Every row gives one point. A path goes straight from each point to the next, and from the last back to the first. The post is the endless flat space through its rows: a point in 2 columns, a line in 3, a plane in 4, and so on, so that a path can go around it. Count how often the path circles the post. Going back the other way cancels.

Post (1 x 2):
[[ 3.3 -5.4]]
Path, 28 rows:
[[ 22.5 -18.9]
 [ 36.0   3.9]
 [ -6.3  10.7]
 [-31.7 -12.2]
 [ -4.3 -12.0]
 [ 33.8 -11.2]
 [ 29.8  -3.3]
 [  1.8  12.9]
 [-25.1   1.4]
 [-11.6 -23.6]
 [-13.2 -18.3]
 [ 21.0 -10.9]
 [ 46.2  -1.1]
 [ -7.1  10.5]
 [-30.7  -0.3]
 [ -7.5 -15.6]
 [ 10.4 -11.0]
 [ 28.8   0.9]
 [ -5.4   0.8]
 [ -9.5  -7.0]
 [ -8.0 -22.4]
 [ 30.2  -9.9]
 [  9.1 -10.5]
 [ 21.3  -2.1]
 [  5.5   4.6]
 [ -0.3  -0.3]
 [-36.5  -5.0]
 [-16.5 -23.3]]
Times around: 5

Post (7 x 8):
[[-26.1  -3.4  22.5 -45.9 -16.8 -23.4 -26.2   3.2]
 [  8.4  -0.6   1.1  -5.6  -7.3   9.3  10.1  12.5]
 [ -5.0  -7.7   5.4  13.0  15.7   5.9   9.4  26.0]
 [-11.1  14.6   2.1  10.2  14.1  -9.5   2.7  13.2]
 [  1.2 -10.9  12.5  16.7  -4.1   1.2  19.8 -12.8]
 [ 12.4 -14.7  -8.2   4.0   4.6  18.9  -6.5  -1.3]
 [ 16.6  -6.5   6.5  -1.1  12.1  -4.6  18.2  -3.0]]
Path (30 x 8):
[[-30.2  -9.4 -11.8 -12.2  -3.0 -10.9 -13.8  12.4]
 [ 13.5  12.7 -13.1   4.9  15.3 -16.9  -0.8 -14.2]
 [  2.9  18.5   8.5 -18.7   2.8 -14.5  -3.5  19.5]
 [ 23.0   3.0  25.6  -2.7  19.5  -2.8  17.6 -12.4]
 [ 32.6  -1.7  -5.8 -12.3   5.5  15.0  19.9 -15.9]
 [  1.4   7.7  -5.5  15.2   3.4  21.5 -10.9 -11.6]
 [ 28.4  12.4  13.7  -9.6  14.7 -12.6   6.7   4.0]
 [-17.7 -11.9  16.2  37.9  -6.8  -3.3  13.4   0.4]
 [ 32.0  15.0  10.2 -26.1  23.0  -9.5  12.1  21.4]
 [  9.1 -15.3   4.9   6.8   4.7  34.7   0.5 -20.8]
 [-17.5 -10.9  12.2  31.7  14.8  -4.9  19.7 -18.9]
 [ 25.2   0.0 -12.7 -25.6  11.7  15.4 -20.5 -13.2]
 [ 10.7  -3.8  11.9  13.9  30.0 -10.0 -13.3 -34.2]
 [ 35.8 -32.9  21.4 -12.0  14.3 -17.3  11.3  -4.1]
 [ 13.3  -4.5  27.6 -14.4 -12.0 -27.0  50.5   2.7]
 [-32.3  -0.3 -10.9  29.3   4.3  11.4 -21.3   0.1]
 [ 60.8  14.0 -25.1 -17.5  25.3   3.0  17.7 -43.0]
 [ 45.2   4.9  17.0 -20.4  -0.8  13.4  34.8  -9.9]
 [  1.8  16.0  11.1   5.5   6.3 -18.8  -0.1  -9.2]
 [  6.8  13.5 -12.2  12.8 -12.8  -1.5  17.0  16.1]
 [  4.4 -33.8  -5.5  10.0  -7.8  21.8  21.4  11.6]
 [ 30.6  15.3 -17.4  -5.1  -7.1  10.0  34.0 -17.9]
 [-14.4 -26.7   8.5  -7.3 -13.2  -2.0  23.7  22.8]
 [ -4.9 -43.2  18.5  -0.4   0.0  -4.7   0.1  45.7]
 [ 35.3   6.3  12.7   3.2   8.2 -16.5  24.7 -18.7]
 [ -4.0   2.4  17.7 -11.8 -22.6  17.9  -1.8   3.7]
 [ -7.4  -2.1  16.9 -17.6  -9.3  20.6  21.7  15.9]
 [ 22.7 -40.8  19.0  -0.4  -1.8  34.5 -19.1 -11.5]
 [  3.5 -24.0  -3.6  -3.2  11.4  17.6 -31.0  14.4]
 [  4.8 -29.7 -15.6   2.7   7.3   9.0 -15.2  41.4]]
Times around: 1

Post, 13 rows:
[[ -4.3 -10.2  -6.7  -9.1   6.8  -1.7   5.6   3.4  -0.1  23.8   8.8  15.4
   -8.7   2.6]
 [-18.1  -9.9 -26.4  19.0   2.3 -16.2 -15.6   9.7  18.1  -2.0  -8.2   4.9
   18.0  -2.7]
 [ 23.3  -0.8  27.7  -4.4 -18.3  -8.1 -11.1  16.5  -9.0  23.7  -3.3  20.4
   27.6  -8.4]
 [-20.0  13.8  -6.1  18.1   6.5  -6.0 -22.8  -2.3  16.3  -2.9  -0.1  -9.8
   32.7  13.7]
 [-10.8  22.9 -28.5   9.2   7.3 -17.0   2.3  15.8  12.5 -12.8   5.3   0.7
   22.1 -10.7]
 [ -3.2 -22.1  40.6  10.4 -20.5   1.8   1.2  14.4   4.3  10.9  14.7   2.4
   27.3   2.6]
 [ 15.2 -17.2 -20.0   7.5  26.1  16.8  -2.5  29.3  -0.7  31.5   1.5  14.0
  -42.8   2.0]
 [  2.0  -3.5  -8.7   8.6  18.4  11.9   3.7   1.1  -1.1  10.7 -22.4   5.1
  -31.1  -8.8]
 [  6.5  -7.6 -12.9  19.6  21.8  -0.5   0.3   1.6   2.9  14.7   6.0  24.7
  -18.5 -10.4]
 [ 32.2 -17.2  18.6  -6.2 -10.6   5.8  -8.0   4.3 -14.8 -10.1  12.3  21.9
   24.0   5.1]
 [ -8.6  13.8 -24.2  18.4 -10.4  -0.7  10.4  -2.8  23.0  -0.4  -3.3   1.3
   13.0   1.1]
 [ 16.5 -10.6  -6.0  -0.2  -1.7  -6.1 -12.1  -1.1   3.8  13.8   5.5  -6.3
  -15.9   1.3]
 [ 10.6  -4.9  27.9  -3.6  -7.4 -13.3 -16.4  15.7   6.6   9.2   0.8  18.4
    6.6  17.3]]
Path, 29 rows:
[[ -4.6 -11.1 -28.2   7.1  13.1   0.5   3.7  30.3  21.4  15.2  -9.5  13.7
  -10.9  -9.6]
 [ -1.5 -37.7   2.3   9.1  -9.9 -13.7  -5.2  -1.6  24.3   7.9  45.6 -24.3
    0.4  17.5]
 [ 12.1  24.6  27.2   3.1  -6.0  -1.6  11.2  11.2  19.1  -1.4 -22.6  26.5
   29.3   0.5]
 [-26.0 -20.0  -5.8  26.0   1.0 -40.0  -0.6  11.2  29.2   5.4 -31.7  -3.3
  -13.1 -12.9]
 [-12.0 -22.8  10.8  20.3  21.7 -10.2 -47.1  19.3 -12.6  40.9 -21.6   6.4
   -1.6   3.1]
 [  2.5 -37.8  26.1  25.7  11.2 -15.0 -46.3  -7.6  11.0  25.3   8.8   8.7
   -4.5  24.6]
 [ 29.7 -24.1  11.5  17.3  20.5   8.0   3.5 -18.7  -9.2   0.8 -12.1  26.9
   -4.9   1.3]
 [  3.5 -13.7  12.2  23.2 -26.7   2.3  17.4   8.0   7.0   7.0  13.6   5.2
   -0.3  14.1]
 [ 13.5   0.8 -13.9   3.9 -20.6  -5.0  -3.6  -3.8  -0.9   2.5  -7.7  12.4
   -4.1  -3.4]
 [-10.5   3.5  15.5  -3.0  -1.8 -18.8 -23.2  -9.6  -4.7   6.8  -3.8  11.6
   19.1  11.1]
 [-16.0   9.4  11.2  15.5  -0.3  -7.6  -6.7  -4.7  16.1  19.1  -0.5   5.1
  -11.5  18.3]
 [-20.1  11.1  -1.1  10.3  -2.4 -21.6   4.8 -13.0   2.7  -5.7   7.8  39.7
   20.2 -28.8]
 [ -6.5   8.9  20.7  12.3   9.5 -24.0 -14.9  25.0  29.5  29.4  20.3  54.6
    7.0   6.1]
 [  8.7 -41.3 -20.5  -3.7   3.4  -2.8 -34.8   9.0   1.7 -10.8 -20.8   5.9
   40.5  -6.5]
 [-11.9  20.4  -9.1  -0.6  24.7 -31.5 -11.8  33.3   6.6  43.3 -36.8  44.1
    2.1   3.7]
 [-17.8 -35.6  19.7  13.2  -8.0  -1.9  26.9   7.2  -7.8   7.5  20.0   7.3
    6.4 -21.7]
 [  7.6 -20.9 -24.8  42.1   0.5  25.5 -21.7  17.4  -8.8  10.4 -15.8 -11.0
  -19.3 -14.1]
 [  8.9  -1.0   1.4  -6.9  -2.3 -12.2  -8.0  29.4  -8.6  49.2 -12.0  27.9
  -19.4  -9.9]
 [-19.5  -5.3  -9.4  -4.2  13.7  16.2  27.6  15.9   0.0  26.6  13.3  26.7
  -19.7  19.6]
 [-31.1 -37.8  14.1  10.9  10.9  -1.5 -21.0  47.9   4.6  26.8  -7.3   4.4
  -41.8  -2.9]
 [ 15.5  17.0 -13.4 -15.9 -10.3  -3.3  -6.9   3.3   4.2  17.8  -6.8  14.3
   -0.1 -17.9]
 [ 10.3 -24.2  15.2   5.8  -4.1  -3.6  -9.6  26.6  31.3   3.4 -11.5  -0.5
    9.1   9.8]
 [  8.1 -22.0  25.7  -6.4 -23.0 -21.3  19.2  33.3  -2.0  36.4  44.0   1.7
   34.5 -14.1]
 [ 16.2 -18.0   4.6 -21.4  -4.8   6.6 -10.7  -8.9 -23.8 -20.4   9.3  -4.4
   27.2  12.6]
 [  9.2 -36.5 -11.5  13.0  -0.5  11.2  -1.0   8.2 -14.0  25.7  36.6  -1.1
  -30.9   0.1]
 [ -9.9  13.8  38.1   9.3  11.3   1.1  -5.4  25.1  -1.5   8.9  -0.7  17.6
   20.7  -6.2]
 [ -2.9  45.4 -27.7 -20.3 -10.0 -37.2  -1.0  14.2  22.8  48.1  -1.3  13.8
  -16.5   5.0]
 [  3.7  10.3   5.0  26.6  16.1   7.6   5.9  22.4 -10.9 -14.8   4.7   0.7
  -27.5 -10.2]
 [ 14.6 -31.5  31.7   2.6  13.9   8.4 -27.5 -39.7 -16.2  17.1 -10.8  33.0
  -21.0   0.2]]
Times around: 3

Post (17 x 18):
[[ -8.7   0.4   0.4  14.8  19.1 -17.9  12.2   5.1  -9.6  23.4  -1.7  -9.4
   -8.2  -1.4  20.9   0.6 -31.5 -19.7]
 [ 10.6  -3.4  -7.2 -19.8   6.8  20.3   6.4  -2.8 -15.3  29.6 -14.8  11.4
   15.5   4.2 -26.2 -12.3  -1.6  11.6]
 [-15.3  -5.8   1.4  23.1  -2.0 -25.5   7.5  -5.7 -24.3 -15.0 -14.1 -20.0
   -4.5   2.5  10.1 -14.9 -22.9   3.1]
 [ -4.4  25.4  -3.2  29.3  -9.7 -24.1  17.0 -30.6   7.6  -9.2   9.9  -4.6
  -20.8 -17.6  -9.9  15.5  15.1  -7.8]
 [-17.7 -16.0   2.3 -13.6 -13.1  13.9 -22.6  45.4 -12.8  15.5 -11.8  14.1
   31.3  -1.0 -13.8  -1.1 -17.1 -15.6]
 [  3.1 -11.7   7.6  36.5  14.7  -5.7  -6.6  -0.2 -14.9   1.3 -17.5 -18.6
  -37.6   3.4   2.8  16.4 -19.6  -5.1]
 [ 11.7  -6.1  21.1 -13.4  10.0  20.4 -15.4  -6.0 -11.7  23.3   4.3  14.9
    3.3   1.6   3.9 -14.2  10.3  17.2]
 [ 24.5  13.8  -8.0 -11.3   3.1  -9.3  -8.0 -29.2 -13.7  -1.7   1.7  11.7
  -21.7 -17.1  -7.0 -23.1   7.1 -11.1]
 [ -5.6 -31.8  -6.0   4.2  -7.5  -1.4 -22.8  19.3 -19.1  28.9  -1.2   3.4
   40.7  12.2  -8.7  11.4 -24.3  -4.2]
 [-11.2 -11.9 -13.9  25.9   8.1   3.1  13.9  -6.7  -6.1 -12.4  16.8  -4.7
  -13.1  -3.7  11.3  -6.1 -26.3 -14.2]
 [  4.1 -16.7 -15.5  11.7   3.1 -18.2  20.6 -13.1 -17.4  -9.4  -7.2 -16.0
  -12.4  -1.0  24.5  18.1   2.7 -10.1]
 [-12.8 -29.4  13.0 -12.5  -2.1 -12.6 -11.9  21.0  -0.5  20.7 -19.1  20.9
   43.4   2.2  -8.2  19.4 -48.8   2.7]
 [ 24.4  -4.3   1.8 -22.8 -13.1   8.4 -10.6  -5.8   1.1  19.9   1.5  -1.4
   -8.3   4.3  -7.4   3.3 -12.4   3.8]
 [-19.5 -20.8  12.7  11.6 -25.1 -12.9   2.9 -25.1  -0.2  28.2 -36.0 -13.6
   23.7 -23.7 -13.7  29.3  -6.8 -21.1]
 [ 25.5  23.8   0.4  27.0  -0.7  11.1  11.7 -17.4   8.2   7.8 -20.1  21.5
  -17.4   4.8  14.9  -8.6  12.9   6.0]
 [ 34.7  20.2  10.0 -16.4  -5.9  15.9   4.2  -8.5 -20.9  -3.6  11.3   0.7
    7.2 -16.1  -1.2   9.5  -8.4 -20.2]
 [ -3.7  -2.9  20.5  23.6   3.5  -4.2  22.1 -23.4 -16.0 -15.8   0.3 -11.8
  -21.8  24.9  -8.2   4.5   0.6 -19.0]]
Path (24 x 18):
[[ -8.7 -13.8  -5.6  25.0  30.3  19.0  -2.5 -10.2 -13.5   0.9   2.8 -16.4
  -11.4   7.1  -2.9  -7.8  13.8  -5.2]
 [ 36.8 -29.5  -6.5  11.2 -12.6  10.7  16.4 -17.3   0.4  -2.7   3.3  14.2
    3.3  -6.3 -17.5  36.8  21.2 -39.8]
 [ 28.5 -17.8 -28.9 -10.4   1.2 -19.0  19.2  13.0 -18.0 -20.1  27.8   0.9
   -6.6   9.3  28.9  15.5 -37.2 -12.1]
 [ 24.5  20.3 -28.4 -29.9  -1.5  23.0  14.0 -31.6  -2.5  29.2 -25.2  17.7
    2.5 -21.8  30.7 -12.0   1.5   8.2]
 [-22.0   0.9  12.5  29.0   5.4  -2.5  22.4 -19.5  12.0  25.9 -37.2  -9.8
   -3.0  -2.4  16.8  15.9 -11.6 -20.1]
 [  9.4  -3.4  -5.0   3.8  12.9 -16.0  -1.0 -17.5   8.0  21.0  17.7 -13.1
  -32.4 -42.2  12.6   8.0 -14.8 -59.8]
 [ 21.5  24.6  10.2  24.0   4.1 -25.8  31.6 -27.6 -14.2   6.6  11.3 -26.0
  -41.9 -24.2 -11.4  22.4 -29.1 -32.4]
 [ 12.4  -0.2  16.5   5.5   6.9  29.7  -1.3  -6.2   6.9  19.4 -12.2  26.2
  -35.2  -4.5  23.4   0.8  -8.0   8.9]
 [ 12.9  -6.0   9.1  -8.2  -5.9   5.4  -9.3 -14.3 -21.8   6.6 -42.6  -7.3
   -0.5  -4.6  10.0 -12.0  -3.3   4.3]
 [ 25.3  -6.6 -17.9 -20.3  17.7  10.9  -2.6  19.3  -2.8  21.8 -26.3  -6.2
    4.2 -22.5   5.0  22.9 -35.3   1.4]
 [ 10.2 -14.8  21.6  19.3 -14.5   7.3  -5.9  -8.3  27.0  33.0   7.3 -13.6
  -36.5   5.4  -9.7  27.9  -6.0 -19.1]
 [-21.7   3.1  33.7 -12.9 -11.5 -18.1   6.3  10.1  14.3   7.5  13.7   0.1
   16.8 -12.9   2.6 -16.2   2.3 -14.6]
 [-16.2 -25.9 -26.0  12.6 -20.9   2.3 -14.4  30.6  26.8   2.0 -28.9   0.6
    9.7  20.9  15.4  51.9  -0.4   6.8]
 [ -8.1   0.3  23.5  10.2   5.0  -6.8  -3.4 -30.3 -14.6  24.6   1.0 -10.3
   14.0 -28.8  10.9  15.5 -16.6 -12.2]
 [ 17.5   8.6 -24.5  13.6 -29.9 -17.5   7.7 -12.6 -37.2   8.1  -7.0  -8.2
   21.8 -46.9 -20.1  20.2 -22.0 -39.0]
 [ -1.5  28.6  16.9  18.1  -6.4   0.9  16.7   5.0  -6.8 -20.5  31.6  12.7
  -20.6   3.1  -6.6  14.2   5.3  -8.8]
 [  4.4   5.5 -28.8 -21.7  27.8  15.3  -5.2 -14.0 -17.0  39.9   7.0  -7.4
  -11.4 -44.7   0.1 -19.1 -18.8 -11.0]
 [ -9.2 -19.4   8.7 -19.0 -17.0  -5.9  17.9   0.8  17.8   5.1 -29.3  36.9
    0.8  15.4   2.7  44.6 -29.5 -13.4]
 [ -6.4  22.4   0.4 -11.5  -4.3   4.1 -10.2   9.5  10.8  14.0   3.1  -4.8
  -31.8 -27.9  27.6  19.2  -4.1 -31.4]
 [ -6.9 -17.5 -13.4  18.4  19.7 -29.1  14.7 -11.2  -2.1  -6.7   4.8 -24.0
  -26.1  21.2   6.2  21.1   1.8 -24.8]
 [ 15.5  -9.6  15.6 -13.0  10.2  -7.5  11.5 -21.6  -0.1  12.3  18.0 -18.1
  -17.1 -28.3  12.2  19.5   9.5 -17.1]
 [  4.6  -6.4  -5.6   8.3  15.5  -1.6   0.9  -3.4 -31.1  27.8  -4.5   6.5
  -12.2  15.6 -30.4  -9.9  -1.1 -35.3]
 [ 35.1  -1.9  14.7  -4.1  -6.3   7.3  -3.4 -21.8 -17.2  22.9  22.7 -33.0
  -38.3  -3.7 -21.5  17.8   7.8 -20.2]
 [  9.0 -27.8 -18.2  -4.7  17.0   1.2 -10.6  -0.7 -12.5  -9.3  -8.2   7.3
  -12.7 -19.8  28.6 -30.4 -23.6  -3.3]]
Times around: 2
